Rows are points. Each copy is the shape, with its points in the same order, stretched, turned, moved and blurred by noise. Say if it was mirrored as well.

Shape (7 x 3):
[[-0.30 -0.46 -0.21]
 [ 0.44 -0.56 -0.49]
 [-0.11  0.17 -0.26]
 [ 0.01  0.12  0.32]
 [ 0.50  0.23  0.24]
 [-0.30 -0.24 -0.07]
 [ 0.22 -0.11  0.35]]
Copy 1:
[[-0.62 -0.14  0.19]
 [-0.53  0.61  0.04]
 [-0.15 -0.24 -0.31]
 [ 0.31 -0.29  0.21]
 [ 0.56  0.13  0.06]
 [-0.37 -0.28  0.18]
 [ 0.25 -0.02  0.42]]
Copy 1 is: mirrored
Copy 2, 7 rows:
[[-0.27 -0.35 -0.15]
 [-0.34 -0.30  0.58]
 [-0.35  0.29 -0.09]
 [ 0.24  0.34 -0.15]
 [ 0.31  0.54  0.26]
 [-0.17 -0.13 -0.21]
 [ 0.37  0.15  0.03]]
Copy 2 is: mirrored

Shape, 11 rows:
[[-0.06 -0.04 -0.13 -0.09 -0.32 -0.30]
 [-0.14  0.32  0.24  0.01 -0.33  0.72]
 [-0.62 -0.20 -0.13 -0.22 -0.22  0.03]
 [ 0.20  0.30  0.31  0.14 -0.04 -0.10]
 [ 0.23 -0.21  0.29 -0.13 -0.54 -0.42]
 [ 0.56 -0.18  0.29  0.24 -0.16  0.46]
 [-0.01 -0.06  0.45  0.02 -0.12 -0.35]
 [ 0.37 -0.06  0.32  0.10 -0.33 -0.23]
 [-0.20 -0.32 -0.31  0.49 -0.14  0.12]
 [-0.43 -0.17 -0.34  0.41 -0.02  0.39]
 [ 0.36  0.01  0.17 -0.19  0.41  0.62]]
Copy 1:
[[-0.28  0.26 -0.06  0.07 -0.29 -0.16]
 [-0.06  0.18  0.11  0.17  0.01  0.83]
 [-0.65  0.00 -0.24  0.00 -0.18  0.23]
 [ 0.13  0.36  0.35 -0.22 -0.05  0.16]
 [-0.01  0.09  0.36  0.18 -0.48 -0.20]
 [ 0.53 -0.09  0.21  0.26  0.12  0.31]
 [-0.06 -0.01  0.34 -0.28 -0.23 -0.02]
 [ 0.24  0.13  0.32  0.08 -0.30 -0.08]
 [ 0.02 -0.06 -0.62 -0.11 -0.19  0.19]
 [-0.18  0.05 -0.66 -0.16 -0.07  0.52]
 [ 0.18  0.05  0.33  0.01  0.81  0.40]]
Copy 1 is: mirrored
Copy 2:
[[ 0.10 -0.22  0.09 -0.09 -0.34 -0.18]
 [-0.16  0.51  0.19  0.00 -0.21  0.52]
 [-0.16 -0.01  0.37 -0.50 -0.08 -0.24]
 [-0.14 -0.29 -0.10  0.18 -0.18  0.37]
 [ 0.21 -0.58  0.32  0.00 -0.56  0.13]
 [ 0.24 -0.02  0.35  0.62 -0.16  0.46]
 [-0.20 -0.59  0.19 -0.11 -0.26  0.23]
 [ 0.14 -0.47  0.26  0.22 -0.39  0.18]
 [-0.26  0.10  0.43  0.35 -0.03 -0.42]
 [-0.30  0.33  0.40  0.23  0.07 -0.35]
 [ 0.27  0.09  0.13  0.18  0.47  0.57]]
Copy 2 is: mirrored
Copy 3, 11 rows:
[[ 0.02  0.17 -0.18  0.26 -0.46 -0.29]
 [ 0.54 -0.34 -0.31  0.05  0.26  0.41]
 [-0.22 -0.46 -0.10  0.01 -0.27 -0.23]
 [ 0.34  0.39 -0.21  0.34  0.19 -0.11]
 [ 0.37  0.28  0.27  0.53 -0.49 -0.34]
 [ 0.37  0.36  0.16  0.56 -0.01  0.69]
 [ 0.15  0.24  0.13  0.41  0.08 -0.41]
 [ 0.38  0.44  0.12  0.55 -0.17 -0.11]
 [-0.35 -0.12 -0.44  0.59 -0.26  0.27]
 [-0.41 -0.36 -0.56  0.32 -0.06  0.36]
 [ 0.06  0.43  0.13 -0.16  0.34  0.68]]
Copy 3 is: mirrored
Copy 4:
[[ 0.15 -0.16 -0.21  0.16 -0.22 -0.24]
 [-0.14  0.09  0.07 -0.37 -0.46  0.81]
 [-0.53 -0.02  0.11  0.06 -0.28 -0.16]
 [ 0.41  0.01  0.01  0.04  0.05  0.23]
 [ 0.62 -0.12  0.08 -0.03 -0.45 -0.36]
 [ 0.52 -0.57  0.26 -0.28 -0.30  0.62]
 [ 0.38  0.06  0.30  0.10 -0.03 -0.17]
 [ 0.62 -0.19  0.10  0.06 -0.27  0.02]
 [-0.24 -0.46  0.11  0.45 -0.23  0.36]
 [-0.62 -0.35  0.09  0.30 -0.14  0.54]
 [ 0.09 -0.46  0.10 -0.63  0.20  0.56]]
Copy 4 is: only turned

Shape, 11 rows:
[[-0.07  0.11 -0.08 -0.25 -0.17  0.01  0.47  0.35]
 [-0.11 -0.21 -0.01 -0.25  0.11  0.06 -0.30  0.32]
 [ 0.00  0.11 -0.03  0.38 -0.45 -0.47  0.39  0.51]
 [ 0.42  0.06 -0.06  0.08 -0.22 -0.56  0.30  0.29]
 [ 0.02 -0.15  0.51  0.03 -0.71  0.19 -0.24 -0.37]
 [-0.27  0.08 -0.06 -0.01 -0.09  0.01 -0.17  0.10]
 [-0.18 -0.63  0.36  0.07 -0.51  0.48 -0.16 -0.17]
 [ 0.44  0.02  0.28  0.49 -0.53  0.08  0.19  0.13]
 [-0.11 -0.20 -0.26 -0.37  0.06 -0.20  0.30  0.03]
 [-0.03  0.04 -0.07  0.23  0.19 -0.25  0.54  0.24]
 [-0.38 -0.30  0.31 -0.52  0.26  0.01 -0.01  0.12]]
Copy 1:
[[-0.09  0.03 -0.12 -0.63 -0.31  0.10  0.41  0.30]
 [-0.15 -0.25 -0.02 -0.40  0.05  0.01 -0.13  0.20]
 [-0.10  0.22  0.38 -0.37 -0.38 -0.16  0.46  0.80]
 [ 0.37 -0.10  0.17 -0.42 -0.33 -0.17  0.49  0.50]
 [-0.53  0.06  0.98  0.01 -0.58  0.17  0.07 -0.32]
 [-0.23  0.06  0.08 -0.24 -0.31  0.11 -0.19  0.21]
 [-0.82 -0.13  0.62  0.11 -0.17  0.27  0.22 -0.32]
 [-0.10  0.10  0.75 -0.26 -0.41  0.32  0.40  0.34]
 [ 0.00 -0.16 -0.43 -0.24 -0.26 -0.13  0.35  0.06]
 [-0.01  0.31 -0.18 -0.28 -0.01 -0.07  0.48  0.53]
 [-0.32 -0.08 -0.33 -0.49  0.13 -0.19  0.10 -0.29]]
Copy 1 is: only turned
Copy 2 (11 x 8):
[[ 0.21  0.09  0.22 -0.13  0.04  0.11  0.48  0.00]
 [-0.09  0.04 -0.03 -0.47  0.15  0.22 -0.32 -0.10]
 [ 0.92  0.17  0.35  0.08 -0.15 -0.20  0.17 -0.08]
 [ 0.91 -0.22  0.18 -0.20  0.17  0.00  0.18  0.33]
 [ 0.06  0.30 -0.71 -0.13 -0.97  0.03  0.00  0.36]
 [ 0.04  0.34 -0.17 -0.10  0.10 -0.14 -0.12 -0.07]
 [-0.26  0.02 -0.54 -0.24 -0.92  0.21 -0.09 -0.30]
 [ 0.69  0.06 -0.19  0.19 -0.53  0.38  0.09  0.21]
 [ 0.01 -0.40  0.21 -0.36  0.21 -0.23  0.36 -0.03]
 [ 0.40 -0.17  0.45  0.23  0.15 -0.07  0.20 -0.01]
 [-0.56 -0.11  0.24 -0.39 -0.19 -0.05 -0.13  0.04]]
Copy 2 is: mirrored

Shape (16 x 11):
[[-0.07  0.41  0.22  0.04  0.22  0.36  0.17  0.15  0.15 -0.04  0.30]
 [ 0.15  0.59  0.16 -0.40  0.14 -0.83  0.22  0.26  0.09  0.09  0.23]
 [ 0.07  0.24 -0.19 -0.59 -0.01 -0.12 -0.01  0.31 -0.14  0.43  0.31]
 [-0.57  0.10  0.12 -0.21 -0.01  0.12  0.44  0.28 -0.43 -0.42  0.06]
 [-0.01  0.57  0.00 -0.15 -0.12 -0.32  0.12  0.07 -0.05  0.10 -0.33]
 [ 0.14 -0.27  0.28 -0.25  0.12 -0.04 -0.43 -0.55 -0.21 -0.47 -0.25]
 [-0.52 -0.21 -0.19 -0.24  0.43  0.27 -0.17 -0.42 -0.03 -0.47 -0.44]
 [ 0.36  0.14 -0.44  0.17  0.19 -0.46  0.08  0.22 -0.10  0.11  0.33]
 [ 0.39  0.50 -0.14  0.05 -0.11 -0.35 -0.04  0.18 -0.23  0.55  0.60]
 [ 0.07 -0.06  0.03  0.02 -0.13  0.06  0.46  1.06  0.30  0.47  0.20]
 [-0.13 -0.29  0.04  0.14 -0.22 -0.10 -0.32 -0.17 -0.23  0.06 -0.18]
 [-0.69 -0.43  0.24  0.00  0.22 -0.12 -0.26 -0.42 -0.02 -0.07 -0.04]
 [-0.01 -0.41  0.10  0.22  0.59 -0.18 -0.44 -0.35 -0.62 -0.21 -0.24]
 [-0.38  0.33 -0.07  0.03  0.30  0.03 -0.49 -0.26 -0.15 -0.28 -0.15]
 [ 0.08  0.01 -0.30  0.14 -0.25  0.08  0.55  0.26  0.19  0.17  0.51]
 [ 0.07  0.15 -0.16 -0.07 -0.35 -0.24 -0.17  0.79  0.26 -0.10  0.40]]
Copy 1, 16 rows:
[[-0.37  0.37 -0.01 -0.19 -0.16  0.40  0.11 -0.14  0.53 -0.31  0.00]
 [ 0.28  0.44  0.55 -0.77 -0.16 -0.16 -0.01  0.25  0.08 -0.42  0.12]
 [-0.23  0.27 -0.13 -0.67 -0.14  0.01 -0.26  0.36  0.00 -0.20  0.14]
 [-0.66  0.10  0.14  0.14  0.09  0.04  0.17 -0.03 -0.13 -0.54  0.28]
 [ 0.11  0.45  0.02 -0.46 -0.30 -0.10  0.13 -0.14 -0.27 -0.33  0.10]
 [-0.18 -0.68  0.21 -0.03 -0.06 -0.18 -0.07 -0.55 -0.09 -0.03 -0.33]
 [-0.67 -0.08 -0.12  0.04  0.32 -0.34  0.03 -0.67 -0.03 -0.10 -0.58]
 [ 0.22  0.36 -0.32 -0.28  0.25 -0.17 -0.33  0.06  0.31 -0.14  0.38]
 [ 0.16  0.39 -0.14 -0.62 -0.29  0.07 -0.33  0.20  0.20 -0.07  0.67]
 [-0.14  0.63 -0.23  0.05 -0.08  0.24  0.23  0.89  0.26 -0.05  0.05]
 [-0.26 -0.24 -0.06  0.16 -0.16 -0.22  0.03 -0.18 -0.24  0.33  0.14]
 [-0.69 -0.25  0.39  0.10  0.20 -0.27  0.19 -0.41 -0.05  0.48 -0.22]
 [-0.20 -0.32  0.12  0.39  0.29  0.00 -0.51 -0.52 -0.16  0.29 -0.10]
 [-0.43  0.18  0.07 -0.08 -0.25 -0.29 -0.24 -0.73  0.19 -0.12 -0.07]
 [-0.17  0.31 -0.47 -0.25  0.26  0.06  0.34  0.31  0.40 -0.07  0.44]
 [-0.10  0.26 -0.11 -0.06 -0.40 -0.51  0.00  0.38  0.54 -0.32  0.34]]
Copy 1 is: only turned
Copy 2 (16 x 11):
[[ 0.32  0.07  0.25  0.07  0.05  0.50  0.05  0.36  0.45  0.37  0.13]
 [ 0.32  0.73  0.10  0.02  0.03 -0.69 -0.31  0.03  0.42  0.46  0.12]
 [ 0.31  0.37 -0.13 -0.35 -0.30 -0.28 -0.27  0.60  0.31  0.04  0.17]
 [-0.58  0.21  0.00  0.19  0.03  0.12  0.41  0.49  0.04  0.26 -0.01]
 [ 0.09  0.53  0.02  0.26 -0.37 -0.12 -0.23 -0.14  0.26  0.23 -0.39]
 [-0.34  0.29  0.55 -0.40  0.31  0.25 -0.06 -0.46 -0.08 -0.58 -0.43]
 [-0.75  0.12  0.11 -0.30  0.25  0.67 -0.24 -0.35  0.07 -0.15 -0.20]
 [ 0.68  0.10 -0.22  0.04  0.13 -0.10 -0.45 -0.17  0.05 -0.01  0.26]
 [ 1.00  0.43  0.04  0.00 -0.38 -0.22 -0.37  0.27  0.04  0.05  0.32]
 [ 0.42 -0.66 -0.09  0.29 -0.38 -0.27  0.01  0.73  0.68  0.13  0.20]
 [-0.12 -0.10  0.44 -0.03 -0.36  0.12 -0.20 -0.25 -0.19 -0.59 -0.11]
 [-0.55 -0.09  0.72 -0.33 -0.14  0.26 -0.21 -0.31 -0.15 -0.17  0.26]
 [-0.18 -0.12  0.49 -0.27  0.44  0.31 -0.49 -0.41 -0.63 -0.41 -0.32]
 [-0.24  0.44  0.32  0.02  0.10  0.55 -0.49 -0.18  0.00 -0.18 -0.04]
 [ 0.58 -0.18 -0.20  0.08 -0.30  0.13  0.25  0.14  0.38  0.19  0.47]
 [ 0.27 -0.01  0.03  0.35 -0.16 -0.27 -0.16  0.44  0.70 -0.46  0.45]]
Copy 2 is: only turned
Copy 3 (16 x 11):
[[ 0.23  0.33  0.36  0.02  0.17 -0.10  0.21  0.15  0.00  0.27  0.41]
 [ 0.80  0.58  0.01 -0.27 -0.43 -0.21 -0.05  0.22  0.22  0.16 -0.23]
 [ 0.10  0.25  0.13 -0.48 -0.53  0.07 -0.14  0.17 -0.12  0.58  0.07]
 [-0.20  0.72  0.14  0.14 -0.29 -0.30  0.07 -0.01 -0.35 -0.21  0.40]
 [ 0.19  0.52 -0.14  0.01 -0.28  0.05  0.17 -0.16  0.09  0.32 -0.20]
 [ 0.08  0.04 -0.16 -0.14  0.36  0.24 -0.31 -0.60 -0.37 -0.21 -0.13]
 [-0.42  0.46 -0.34 -0.27  0.50  0.01 -0.17 -0.33 -0.46  0.00  0.08]
 [ 0.49 -0.04 -0.40 -0.09 -0.21 -0.04 -0.12  0.39  0.20  0.26  0.26]
 [ 0.62  0.02 -0.05 -0.12 -0.48 -0.11 -0.11  0.07  0.31  0.59  0.34]
 [-0.19  0.07  0.35  0.08 -0.50 -0.23  0.08  0.85  0.20  0.36 -0.08]
 [-0.23 -0.04 -0.19  0.04 -0.05 -0.06 -0.30 -0.41  0.05  0.17 -0.03]
 [-0.27  0.23  0.03 -0.18  0.32 -0.47 -0.44 -0.44  0.02 -0.07  0.02]
 [ 0.03 -0.17 -0.45  0.11  0.40 -0.32 -0.45 -0.38 -0.58  0.02  0.03]
 [ 0.07  0.51 -0.11  0.09  0.36  0.05 -0.39 -0.40 -0.27  0.33  0.23]
 [ 0.06  0.10  0.03 -0.17 -0.34 -0.08  0.29  0.49  0.52  0.09  0.51]
 [ 0.08  0.34  0.23  0.10 -0.44  0.32 -0.43  0.48  0.26  0.24  0.13]]
Copy 3 is: only turned

Shape:
[[-0.14 -0.33  0.00  0.20  0.23  0.44  0.01  0.06  0.20  0.02  0.16  0.28]
 [ 0.00 -0.02 -0.18  0.41  0.00  0.06 -0.17  0.07 -0.21  0.22 -0.19  0.19]
 [-0.12 -0.84 -0.17  0.32  0.03  0.36  0.02  0.05  0.13 -0.14  0.06 -0.10]
 [-0.13  0.09 -0.22 -0.27 -1.41  0.18  0.02 -0.06  0.03  0.27  0.06  0.03]
 [-0.21  0.16 -0.18  0.34 -0.01  0.37 -0.17  0.08 -0.24 -0.29  0.34 -0.24]
 [ 0.12  0.26 -0.28  0.45 -0.27 -0.78 -0.15  0.05  0.28  0.24  0.47  0.08]
 [ 0.96  0.27  0.28  0.16  0.23  0.22  0.19 -0.04 -0.13 -0.11  0.02 -0.03]
 [-0.09 -0.50 -0.09 -0.18 -0.06  0.39  0.07 -0.20 -0.30  0.30  0.37  0.18]
 [ 0.34  0.34 -0.36  0.48  0.15  0.03  0.02  0.02 -0.08  0.30  0.39  0.09]
 [-0.26  0.31  0.11  0.45  0.23  0.14  0.07  0.04 -0.25  0.14  0.12 -0.11]
 [ 0.00  0.35 -0.15 -0.31  0.24  0.11 -0.93 -0.75  0.17  0.27  0.17 -0.49]
 [-0.21  0.33 -0.12  0.50  0.08  0.36  0.09 -0.56 -0.20  0.35  0.01 -0.01]
 [-0.25  0.29 -0.38  0.20  0.14 -0.04  0.15 -0.07 -0.39 -0.43 -0.02 -0.12]
 [ 0.03  0.13 -0.29  0.19  0.15  0.37  0.15  0.08  0.23  0.23  0.33  0.06]
 [ 0.15  0.24  0.03  0.46  0.10  0.37  0.07 -0.17 -0.46 -0.80 -0.11  0.20]]
Copy 1, 15 rows:
[[-0.04 -0.29 -0.20 -0.10 -0.41  0.29  0.20 -0.30 -0.07 -0.07  0.20  0.19]
 [ 0.05 -0.01 -0.44  0.26 -0.19 -0.12  0.11  0.06 -0.30 -0.23  0.31  0.26]
 [-0.18 -0.53 -0.31  0.28  0.01  0.41  0.25 -0.56  0.09 -0.44  0.34  0.15]
 [-0.08  0.34  0.54  0.05 -0.07 -0.97 -0.35 -0.59 -0.04 -0.89 -0.09  0.13]
 [ 0.02  0.11 -0.25  0.20 -0.37  0.32 -0.14 -0.08 -0.24 -0.60  0.01 -0.24]
 [ 0.23  0.33 -0.27  0.15 -0.19 -0.49 -0.02  0.61  0.53 -0.51  0.86 -0.17]
 [ 0.12  0.52  0.25  0.08  0.26  0.35  0.21  0.38 -0.41  0.39  0.16  0.29]
 [-0.22 -0.18  0.05 -0.34 -0.10 -0.01  0.19 -0.54 -0.44 -0.23  0.42 -0.06]
 [ 0.15  0.60 -0.21  0.11 -0.35 -0.01  0.24  0.26 -0.12 -0.13  0.60 -0.02]
 [ 0.02 -0.01 -0.25  0.27 -0.49  0.01  0.18  0.26 -0.38 -0.10  0.03 -0.24]
 [ 0.28  0.19 -0.19  0.07 -0.45  0.03 -1.13 -0.22 -0.28  0.30  0.55 -0.57]
 [ 0.41 -0.01  0.06  0.39 -0.71 -0.27  0.17 -0.05 -0.63  0.06  0.22 -0.13]
 [ 0.52  0.07 -0.39  0.10 -0.03  0.05  0.16  0.08 -0.33 -0.47 -0.24 -0.41]
 [ 0.04  0.24 -0.10 -0.04 -0.51  0.04  0.17 -0.23  0.04  0.00  0.22 -0.10]
 [ 0.52 -0.06 -0.03  0.13  0.02  0.46  0.20  0.19 -0.61 -0.44 -0.32  0.28]]
Copy 1 is: mirrored
Copy 2, 15 rows:
[[ 0.52 -0.47  0.05  0.09  0.31  0.05  0.22  0.20 -0.08  0.10  0.04  0.08]
 [ 0.21 -0.35 -0.03 -0.11 -0.32  0.04 -0.02  0.40 -0.09  0.06 -0.06  0.39]
 [ 0.72 -0.48  0.06  0.42  0.12 -0.32  0.09  0.36 -0.05 -0.01 -0.17 -0.23]
 [-0.32  0.38 -0.34  0.33 -0.21  0.05 -0.23  0.46 -1.03  0.59 -0.51 -0.22]
 [ 0.05 -0.29  0.00  0.45  0.25  0.07 -0.36  0.12 -0.05 -0.15  0.22  0.17]
 [ 0.07  0.20 -0.15 -0.26 -0.16 -0.64 -0.10  0.18  0.22  0.33 -0.06  0.88]
 [ 0.63  0.33 -0.40 -0.44 -0.06  0.24 -0.17  0.24  0.13 -0.50  0.36  0.27]
 [ 0.60 -0.36 -0.20  0.30 -0.12  0.08 -0.11 -0.01 -0.47  0.43  0.25 -0.13]
 [ 0.24 -0.06 -0.48 -0.05 -0.20 -0.10  0.07  0.27  0.15  0.20  0.36  0.77]
 [ 0.11 -0.13  0.24  0.10 -0.03  0.11 -0.01  0.12  0.09 -0.07  0.41  0.28]
 [ 0.26 -0.45 -0.51 -0.21 -0.13  0.44 -0.69 -0.80  0.37  0.20 -0.26  0.02]
 [ 0.16 -0.12 -0.06  0.44 -0.35  0.34  0.35 -0.02 -0.02  0.14  0.16  0.30]
 [-0.02 -0.28  0.12  0.24  0.00 -0.13 -0.08 -0.14 -0.28 -0.49  0.19  0.36]
 [ 0.18 -0.29 -0.46  0.04  0.20 -0.05  0.19  0.16 -0.06  0.21  0.21  0.26]
 [ 0.46 -0.06  0.29  0.34  0.16  0.31 -0.12  0.11 -0.26 -0.75  0.10  0.42]]
Copy 2 is: mirrored
Copy 3:
[[ 0.15  0.01  0.07  0.59  0.08  0.23 -0.46  0.28  0.35 -0.40  0.27  0.10]
 [-0.05 -0.18  0.06  0.24 -0.35  0.10 -0.42  0.04 -0.07 -0.04 -0.05 -0.34]
 [-0.19 -0.40 -0.08  0.34  0.38  0.27 -0.21  0.14  0.28 -0.66  0.33 -0.03]
 [-0.43 -0.57  0.43 -0.93 -0.55  0.02 -0.02  0.59  0.47  0.47  0.33  0.36]
 [-0.04 -0.02  0.10  0.18 -0.46  0.36 -0.10  0.11  0.12 -0.50  0.59 -0.47]
 [-0.03 -0.18 -0.44 -0.11 -0.41 -0.62 -0.31 -0.09  0.24  0.29  0.42 -0.63]
 [ 0.25  0.00 -0.39  0.88 -0.51 -0.03  0.42 -0.21 -0.01 -0.01  0.15  0.21]
 [-0.12 -0.09  0.31  0.17  0.19  0.43 -0.54  0.05  0.06 -0.18  0.50  0.48]
 [ 0.09 -0.06 -0.48  0.40 -0.60  0.15 -0.40 -0.08  0.09  0.06  0.42 -0.26]
 [ 0.01  0.17  0.11  0.49 -0.25  0.39 -0.10 -0.06  0.06 -0.01  0.24 -0.58]
 [ 0.69 -0.27  0.29 -0.29 -0.40  0.09 -0.66 -0.84  0.42 -0.34  0.17 -0.11]
 [-0.22 -0.06  0.07  0.28 -0.47  0.70 -0.48 -0.29  0.40 -0.03  0.09 -0.26]
 [-0.17  0.41 -0.16 -0.07 -0.38  0.22  0.04  0.01  0.01 -0.51  0.13 -0.59]
 [ 0.23  0.01 -0.31  0.34 -0.24  0.39 -0.38  0.20  0.37 -0.11  0.38  0.03]
 [-0.41  0.31  0.07  0.61 -0.66  0.11  0.24  0.13  0.14 -0.72  0.11 -0.37]]
Copy 3 is: only turned
Copy 4:
[[ 0.24  0.07 -0.21 -0.14  0.31  0.00 -0.59 -0.06  0.06  0.21  0.09  0.33]
 [ 0.11 -0.07 -0.16 -0.42 -0.07 -0.01  0.01 -0.09  0.21  0.45  0.21  0.08]
 [ 0.47 -0.22 -0.35 -0.07  0.15  0.06 -0.62  0.22  0.05  0.29 -0.20  0.15]
 [-0.15  0.23  0.07 -0.08 -1.14 -0.16 -0.13 -0.21 -0.14  0.04 -0.42  0.43]
 [-0.13  0.08 -0.28  0.05 -0.12  0.27 -0.21  0.02 -0.18  0.00  0.58  0.24]
 [ 0.41  0.45  0.27  0.08 -0.35 -0.33  0.09 -0.03  0.58  0.05  0.41 -0.12]
 [-0.07  0.62 -0.24 -0.42  0.42  0.52  0.19  0.13  0.12 -0.13  0.06  0.14]
 [ 0.34  0.10 -0.44 -0.16  0.13 -0.32 -0.23  0.03 -0.43  0.13 -0.03  0.53]
 [ 0.08  0.59 -0.32 -0.24  0.03 -0.04  0.16 -0.04  0.49  0.12  0.46  0.26]
 [-0.19  0.21 -0.19  0.03  0.20  0.16  0.10 -0.09 -0.01  0.26  0.65  0.21]
 [-0.03  0.69 -0.41 -0.37 -0.07 -0.55 -0.19 -0.55 -0.40 -0.45  0.59 -0.47]
 [-0.10  0.18 -0.59 -0.01  0.04  0.03  0.14 -0.67  0.18  0.08  0.34  0.22]
 [-0.28 -0.29 -0.23 -0.07  0.05 -0.09  0.18  0.01  0.18 -0.30  0.55  0.25]
 [-0.09  0.45 -0.28 -0.05  0.14 -0.07 -0.37  0.00  0.25  0.05  0.26  0.30]
 [ 0.00 -0.39 -0.18 -0.40  0.21  0.55  0.14 -0.23  0.17 -0.25  0.32  0.48]]
Copy 4 is: mirrored
